Every row gives one point. To make a cloud, some directions were put in groups of two or more. Within a group, all points are equally far from the middle, so they leave a hole (a ring in 2 directions, a hollow ball in 3). The other directions are filled evenly. Then the cloud was stretched, turned, moved and blurred a little. Count the holes, and give their numbers of directions, smallest first.
In the rows, zero is written as 128.

Cloud:
[[ 61 174]
 [106 189]
 [126  75]
 [214 124]
 [229 102]
 [138 147]
 [155 128]
 [209 152]
 [143 139]
 [147 110]
 [152 102]
 [ 92 157]
 [103 177]
 [154  86]]
Holes: 0

Cloud, 19 rows:
[[205 106 161]
 [157 131 158]
 [155 149  65]
 [117 178  88]
 [ 73 128 135]
 [ 59  85  86]
 [226 128 158]
 [136 100 132]
 [220 106 128]
 [117 186 116]
 [175 161 108]
 [174  58 156]
 [ 72  90 122]
 [111  97  82]
 [ 74 101 162]
 [101  94  73]
 [148  76 158]
 [173 176 185]
 [207 148 136]]
Holes: 0

Cloud:
[[185 201 127 132]
 [146 121  81 195]
 [193 119  98 117]
 [114 175  91  56]
 [140 205  86 113]
 [142  90  92 107]
 [178 109  85 130]
 [197 183 133 147]
 [ 75 156 123  45]
 [123  83 145 101]
 [ 57 124 114 175]
 [113  80 144 106]
 [168 144 156 169]
 [ 75 185 134 135]
 [ 71 163 153  54]
 [151 211 118 130]
 [192 197 110  92]
 [100 178 179  84]
 [151 205  89  99]
 [ 84 163 138  40]
 [108 131  73 194]
 [ 82 143  84  67]
 [118 114 108 201]
 [108 152  52 140]
 [ 57 129 107  67]
 [ 91 120  67  95]
 [167 110  73 145]
 [ 72  97 132 168]
 [139 113  58 152]
 [158 211 122 130]]
Holes: 2 (2, 2)

Cloud (88 x 8):
[[194  50 156 158 180 120  85 132]
 [107 100 168 131 133  63 111  90]
 [132  92 134 151 147 208  65 154]
 [134  85 176 123 109  85 170 112]
 [152  66 140 141 101 156 171 136]
 [119 184 139 127 181  81 122 152]
 [189 108 180  84 117  28 152 113]
 [121 142 141  33 100 143 232  97]
 [ 98  66 166 114 122 125 147 185]
 [145  93 177  67  94 110 176  71]
 [ 86  94 152 129 110 190 125  76]
 [113 189 154  90 119  52 211 104]
 [152 117 133 182 153 164 105 222]
 [142 109 217 174 103 131 161 176]
 [180  75 170  95  91 130 157  88]
 [136 201 156  81 186 154 153  81]
 [110 108 155 155 125 155 130 143]
 [163 100  78 111 168 177 129  84]
 [152  92 123 190 151 167  82 203]
 [143  82 162 120 138 128 187 138]
 [ 61 111 191 137 133  72 148 110]
 [129 189 176 160 168  66 216 123]
 [123 131 172 195 179  86 160 185]
 [114  73 175 156 124  42 111 163]
 [ 96 168 213 146 127 129 150 175]
 [109 131  87 162 129 109 109  97]
 [149 165 150  59 167 203 221 110]
 [ 64 162 142  88 121 175 218 179]
 [102 116 198  36  80 152 188 182]
 [155  91 160  94  98 109 188 136]
 [146 116 230  60 141  36 179 136]
 [169 133 221 132 107 161 216 221]
 [118 109 167 211 100 116 162 158]
 [144 182 148  97 148  72 148  85]
 [155 175 197 171 158 119 118 155]
 [129 176 110 175 136 111 111 152]
 [108  98 187 127 146 171 142 134]
 [ 67  74 140 130  59 143 150  75]
 [ 72  65 150 140 126 113  82  61]
 [175 174 149 101 133 126 246 185]
 [136 110 182 198 165  82 203 150]
 [134 192  79 139 129 177 130 107]
 [140 157  84 168 140  42  72  87]
 [193  65 129 187 161 156 114 122]
 [ 46 146 158 139 107 108 104 191]
 [143 187 114 187 192  74 139 137]
 [173  65 197 167 189  71  71 146]
 [113 109 190 146  89  45 172 175]
 [ 60 111 144 165 114 155 162 145]
 [178 113 128  96  54 145 113  82]
 [ 78 111  83 153 150 157 151  91]
 [161  92 226 166 150 148 184 216]
 [173 147 117 111 103 145  50  79]
 [164 127  97 128 188 212 101  44]
 [102 186 156  61 164  30 164 153]
 [176  60 127 129 134 192 187 103]
 [ 63 116 112 166 180 171 117 114]
 [169 179 160 122 124 167 188 123]
 [112 146 115  75 135 199  82 122]
 [ 82  97 163  89 194 182 151 196]
 [174 126 149 225 177 104  84 107]
 [117 115 134 191 135  65  66 124]
 [184 118 136 186 105 154 129 152]
 [108  52 123 168  95 144 148 178]
 [ 91  91 109 124 134 147 143  93]
 [ 88  85 205  52 164 114 215 107]
 [157 128 204  71 181  60 156 147]
 [127 126 112 107 105 157 201 168]
 [120 121 203 157 118 147 212 155]
 [162  91 119 185 106 107 104 206]
 [154  89 109 214 117 112 149 135]
 [194 179 201 121 141 114 194 144]
 [185 119  80 201 170 127 124  94]
 [149 129 154  53 117 200 220  74]
 [118  75 205  97 126 138 102 148]
 [ 94 192 144 122  71 102 149 170]
 [144 140 158  87 137 190 147 118]
 [158 126 102  88 159 219 174 117]
 [132 103 167 188 186 118 165 170]
 [121 101 229 100 103 131 119 152]
 [128 172 166 186 152 114 164 219]
 [ 80 169 106 136 179 155 247  92]
 [112  97 196  60  89 145 153 105]
 [ 98  62 187  98 106 104 202 113]
 [133 136 130 153 208 136 144 185]
 [ 97  63 127  84  62 176  83 137]
 [135 203 158  90 168  87 157 149]
 [ 99 160 136 107 118  93 193 145]]
Holes: 0

Cloud:
[[206 170 105 118  51 165 141 156 119]
 [165 118 192 132 161 156 109 107  32]
 [187 124 183  97 160 127 123 192  99]
 [125  87 203 206  75  92 165 156 110]
 [ 98  73 206 135 168 201  92  98  88]
 [ 89  73 146 105 155  71 201 129 180]
 [128  98 192  64 131  86 149 195  93]
 [ 84  89 138  80 209 165  92 128  75]
 [198 163 140 159 157 150  86 183  96]
 [ 82 119 226 139 175  54 109 204 135]
 [112 124 164  96 224  96 154 166  45]
 [102 150 149 184 145 101  42 176 111]
 [133 166 116  71 148 173 111 135 157]
 [100 146 117 207 126 168 109 181 124]
 [141 143 137  98 182 180 109  79  82]
 [ 61 144 162  88 185 105 132 103 119]
 [111 104 177 135 183 125 149 209  70]
 [107 101 168 149 128  90 135 232 109]
 [138 151 193 141  16 196 106 185 116]
 [166 181 125  72 101 152 102 174 128]
 [133 140 133 107  62 231 105 181 154]
 [125 180 155  58 122 141 105 198 133]
 [132 187 129 134 113 164 170 183  96]
 [171  68 187 176 150  90 132  94 113]
 [149 148 162 133  76 162  63 107 114]
 [101  80 181  57 163 153 195 103 147]
 [100 141 181 223  61 106  92 182 129]
 [ 88 149 143 211 108 131  42 159 107]
 [110  74 123  43 153  89 179  98 157]
 [102  99 100  91 165 193  96 146  72]
 [ 97 107 100 153  89  46 144 124 152]
 [125 146 172  68 151 171  70 168 124]
 [161 133 183  29 148 134 157 150 149]
 [ 87 151 175 214  93  84 164 167 111]
 [100 160 113  66  88 109 185 129 170]
 [ 80  93 189 115 194 105  79 176 138]
 [115 146 221 187 126 190  67 192 161]
 [132 155 150 144  93 187  28 133  91]
 [ 70 112 153 149 221  89  82 108  89]
 [156  87 112 124  78 177 136  74 128]
 [147 121 101 133  57 163 126  84 131]
 [147 126 178 165 189 169  91 163 136]
 [184 150 157 133  10 189 116 154 124]
 [112  61 168  95 122 108 169 101 172]
 [164 157 170 189  92 153 130 163 177]
 [213 170 200 182  55 171 156 164 143]
 [124 181 153 147 105  84 148 153  68]
 [166 173 117 178  95 131 109 209 130]
 [ 91  68 167 165 174  65 165 116 105]
 [225 113  94 128  87 156 147 152  94]
 [145 194 135 135 120 163 163 193 106]
 [120 114 120 124 132 160 125 151  36]
 [101 128  85 115 175  73 180 174  51]
 [ 60 117 134  93 125 146 169 137 107]
 [ 76 151 177 204 147 153  58 157 110]
 [104 130 182 157 201  88  80 196  94]
 [141 123 178 104 209 136 151 194  82]
 [128  96 208 177 166  59 108 136  86]
 [ 90  77 217 129 189 206 137 118 142]
 [124 116 231 168 102 169  57 117 139]
 [146 162 142 217  95  83  75 165  71]
 [ 83  88 220 155 181  74  97 176 112]
 [160 162 122  59 135 160  89 146 138]
 [182 171  78 158  89  79 111 188 114]
 [ 82 111 142  82 158 123 147 180  57]
 [105 150 177 109  73 123 102 142 170]
 [149 149 196 143 188 167 106 189  59]
 [128 137 143 215  66 147  38 130 120]
 [ 93 180  79  55 120 138 113 194 145]
 [161 148  79 102 112  98 193 184 116]
 [190 105 188 161 185 167 156 134  91]
 [144 151 162 133 191 103  86 204  67]
 [ 93 100 144  22 205 152 157 154 137]
 [204 181 104 158  90 200 140 154  93]
 [176 111 113  52 178 117 102 174  70]
 [111 159  84 118 106 211  70 173  93]
 [142  77  93  85 162 180 109 120 140]
 [ 63 128 187 185  61 117 121 141 154]
 [ 77 175 173  74 182 123 121 184  78]
 [212 112 185 124 134 198  62 160  55]
 [136 105 149 218 105 123 134 149  51]
 [169 139 122 192  68 156  99 106 165]
 [129 149 115  98 115 102  84 126 165]
 [ 79 153 126 201 126 104  47 166 101]
 [ 61  97 163 172 144 169 140 175 141]
 [103  77 129 136 111 102  94 167 147]
 [130 155  61 151 143 123 135 169  36]
 [120 132  80 141  87  80 113 154 172]]
Holes: 3 (2, 2, 3)

Cloud, 103 rows:
[[207 125 160 147 151 138 177  75  54]
 [204 147 129 133 119 152 167  79  58]
 [236 108 150 147 116 179 139 118 185]
 [ 24 210 187 120 129  80 129 175 164]
 [150 180 204 106 115 149 170 166 198]
 [154 161 131  97 121 103 106 103  65]
 [131  94 155 167  84 144 136  87 116]
 [110 149 115 143 137 114 162 161 113]
 [132 105 105 186  84 110 123 107 101]
 [ 90 155 163 180  94  50  75 121 150]
 [134 116 144 142  90 116 109  58 155]
 [102 154 195 138 170 125 187 171 122]
 [ 72 167 197 137 145  74  96  29  37]
 [151 156 224 140  79  77 133  72  79]
 [106 118 151 140 100 127  97 218 170]
 [ 49 154 139 109  55  79  84 134  81]
 [126 139 176 121 132 164  88 142 127]
 [ 91 154 221 105 119 112  96  86  45]
 [ 93 146 196  66 136 117 121 100 108]
 [ 32 175 162 156 147  78 107 161  85]
 [159  92  97 145 115 161 161  26  75]
 [169  73  96 176  94 170 120 159 136]
 [173 132 151 160 163 136 172 138  88]
 [175 133 142 133  92 165 115  51 124]
 [ 91 155  90 159 190 130 124 175 128]
 [ 76 164 212 146 139  81 148 149 148]
 [101 129  84  81 124 154 173 160 122]
 [154 171 206  42 145 115 159 137 132]
 [ 71 159 108 188 147 140 109 136  74]
 [192  84 102 157 120 124 176  94 148]
 [177  88 120 156 106 115 140  72 100]
 [212  55  34 154 133 137 133 104 202]
 [201  92 165 165  63 182 108  99 120]
 [123 100 126 109  83 146 123 125  36]
 [148 107 157 104  88  92  87  99  71]
 [168  95 209 175 111 109 109  78  77]
 [ 97 127 110 180  87 160  83 113  76]
 [143 132 164 196 105 124 126 121 108]
 [ 92 127 247 111 151  97 157 112 126]
 [136 117 196 194  97 102  71 155 138]
 [ 47 145 132 176 160 110 107 188 112]
 [ 65 173 164 114  98 145 164 194 249]
 [ 78 164 134  79 130 151 102 142  55]
 [193 105 114 124  80 210 171 130 140]
 [ 74 158 206  75  64 106 106 132 116]
 [122 165 205 176 124  96 170 195 200]
 [148  82 117 210 156 107 137 143 207]
 [132 184 157 135 178  74  93 154 159]
 [ 79 157 175 112  67  96 128 110  81]
 [184 125 130 162  83 179 158 159 175]
 [ 97 124 165 108  82  90 137 206 104]
 [111 190  73 115 104 158 165 124 129]
 [183 129 132 152 176 138 143  56 136]
 [142 147 124 127  89 109 128 115 101]
 [127 128 210  74 109 152 154 145 127]
 [175  92 172 200  87 137 175  58 142]
 [152 128 127 156 105 116 155 107 224]
 [ 67 159 191  90 100 187  84 154 158]
 [ 81 170 155 111 116 167  79 111  99]
 [168  97 136 194 167 114 105  75 142]
 [ 79 184 135 132 163 126 198 207 214]
 [144 116 166 141 106  89  90 219 166]
 [ 93 135 165 211 111 122  84 162 205]
 [109 172 162 125 179  82  65 119 155]
 [195 151 112 128 102 181 167 152 114]
 [ 99 140 125  51 154 131 105 164 133]
 [163 119 115 139 108  82  53 143 142]
 [196  89 109  92 131 139 200 128 158]
 [ 61 132 152 160 118  61 100 203 147]
 [151 104 174 132  77  80  89 100 149]
 [119 106 111 141 130 163  96 174 135]
 [135  83 127 130 163 137 100 126 148]
 [197 111 162 140  95  90 173 101 156]
 [131 163 212 153 181 104  82 143 190]
 [ 86 166  94 138 150 101 109 187 152]
 [174 149 194 130 141 142  56  66  83]
 [ 85 195 174 138 144  40 105 121 111]
 [117 100  90 181  59  96  55 157 160]
 [127 144  65 159 110 142 155 164 131]
 [178 104  92  83 139  95 101 130  60]
 [ 87 122 145 158 115  77 129 149  66]
 [164 178 147 169 119 135  50 102 119]
 [118 118 171 146 151 156 194 163 179]
 [200  77 106 138 137 135 208 104 113]
 [ 83 102  99 131 108  61 150 128 116]
 [102 155 217 129  91 148  90  93 100]
 [199 137 149 148 139 156 122 177 142]
 [106 178 145 149  83 139 144 136 165]
 [165 156 204 197 113 118 132 121 238]
 [ 61 198 196 127 127  94 104 210 162]
 [140 134 136 102 156 130 196 106 142]
 [ 87 198 138 116 122 122 111 131  60]
 [114 153  95 143 142 159 186 217 243]
 [111 172 153 163  82  89  80 194 120]
 [160 104 173 121 114 108  94 118  98]
 [104 182 162 106 157 159 172 196 182]
 [129 141 167  87 101 149  83 209 137]
 [214  72 188 221 124 133 117 118 132]
 [128 152 232 155  51  99  78 159 148]
 [122 104 126 103 137 105 117 137 205]
 [204 116  77 133 109 150 112 104 109]
 [ 92 139  73 123  98 144  84 147  36]
 [199 106 113 188 112  85 201  85  90]]
Holes: 0

Cloud:
[[180 192 117  78  59 104  91  94 139]
 [ 91 160 142 168  94 166 132 137 149]
 [122 196  88  92 187  57 137 126 117]
 [153 111 105 124 140 123  41  53 206]
 [173  79  56 123 136 164 131  84 137]
 [100  74 123  90 103 196 101 159 104]
 [136  34 210 139 128  80 109  77 143]
 [182 106 106  76  78 118 101   7 109]
 [190 124 150 143 156 193  91  91 148]
 [213  73 127  60  91 107 103  92 125]
 [104  70  84 189  63 110 181 100 180]
 [159 124 158  79 110 148 198 166 109]
 [116 121 174  69 135  54  84 113 155]
 [154  31 111 141 147 131 155 124  87]
 [194 168  74 112 127 164 143 174 137]
 [158 129  69  94 145  82 177 167  74]
 [216  66 118 112  92 143 143 172 124]
 [125 141 143  33 151  66 148  94 120]
 [109 151 121  54  97 154 114  42  83]
 [201 125  38 141 127 106 108  83 118]
 [161 139  69 144  44  74 135 134  99]
 [193  94 114  22 127 167  69 111 118]
 [135 129  72 123 212 160  93  78  91]
 [207  66  85  64 145  98  66 112  94]
 [ 88  93  95 146 114 183 131 124 188]
 [129  84 128  70 110 105 111  85 189]
 [120  72 129 154  27 117 149  78 201]
 [124  55 141 128  37 133 145 157 176]
 [160 104 104 103 131 106 143 156  48]
 [ 95 158  75 142 123 179  95 150 134]
 [ 86 164  57 142 156  99 130 172 145]
 [ 80 102 119 161 196 131  83  74 125]
 [145  74  82 106  57 119 173 100  66]
 [168 128 148  97 142 116 149 184 176]
 [131  86 130  69  57 139  46  28 143]
 [ 82 101 163 125  93  98 120  47 159]
 [215 138 141 153  36 135 114  86 159]
 [101 120 153 128 102  51  97 134 110]
 [197 114  59 141 103 120  87 132  90]
 [119  94  91 192 161  94  67 109 144]
 [ 72 151  59 145 171 115 107 109 138]
 [161  93  72  71  20 139 141  77 126]
 [221 118 111 115 105 173  62  55 159]
 [167 153  64  39  84 149 139 181 110]
 [111 157 109  66 201 120 135 193 135]
 [132 114 143 165 124  31 104 120 149]
 [195  46 127  96 122 172 115 108 143]
 [167 156 143  62 139 116 170 169 138]
 [142 188  72 112 130 138 133 102  79]
 [ 77 160 112 177 151 141 162 153 166]
 [199 131 142 144 160 168  87 110 176]
 [133 144  88 134 130  50  69  66 172]
 [189 102 150 172 137  41 115 110 134]
 [180  23 117 130  48 143 117 115  92]
 [116  79  96 205  58  94 149  80 179]
 [189 117 155  73  98  59 150 105 105]
 [179 105 121 171 124  54  82  89 183]
 [ 51 101  80 119 145 148 160 125 136]
 [122 119 121 113  90 121  34  31 187]
 [140 130 162 110 110  32 116 126 171]
 [120 128  77 123 169  84 108  37 127]
 [167 159 145  93 107 167  49 141 135]
 [105 163 139 126  99  77  90 123 114]
 [ 80 185 139  94  94  64 143 155 126]
 [111 136 136 121 184  51 105 141 116]
 [100 119  92  75  97 184 171 130  70]
 [105 193 112  95  60 117 107  63 186]
 [ 51 113  97  86 102 168 161 158 122]
 [222 143 155 104  92 104 126 137 145]
 [ 89 102  87 129 105  67 178 188 131]
 [141 100 115 118 145  55 185 151  86]
 [163 173 113  58 167 133 146 180 119]
 [106 122 185 113 100  48 182 145 155]
 [ 83 146 118  67 132  86  73 136  72]
 [165 132 146 159  10 135 124  67 170]
 [154 126  74 152 114 103  91 107 210]
 [ 54 122 132  78 147  86 152  82 122]
 [136  88 142  83  17 106 126 117 161]
 [108 181 140 132  66 117 115  87 176]
 [217 136  53 128  69 130 119 141 133]
 [125 123  73  68 151 134 138  53  59]
 [120 118  95  76 120 141 115 170  56]
 [131 156 119 114 192 171  91 101 182]
 [104 125 162 120 107 141 126 209 166]
 [231  91  83 172  83 128 113  74 154]
 [106 112 141 169  99 217  97 128 165]
 [ 85 111  99 106 134 110  88 177  93]
 [151 149 100 105  25  88 129 164 185]
 [139 123  82 139 131 120 179  65  91]
 [124 159 121 111  95 138  76  44 100]
 [ 93 133 174 151 139 124  91 176 131]
 [ 94 153 134 187 133  92 174 110 160]
 [123 120  52  60 152 158 143 103 169]
 [149  36 198 132  95  79  95 114 178]
 [122 115  83 136  57 104  72  37 150]
 [238  93 113 180  86 172 105 111 167]
 [156  80 118 179  88  84 101 171 186]]
Holes: 3 (2, 2, 3)
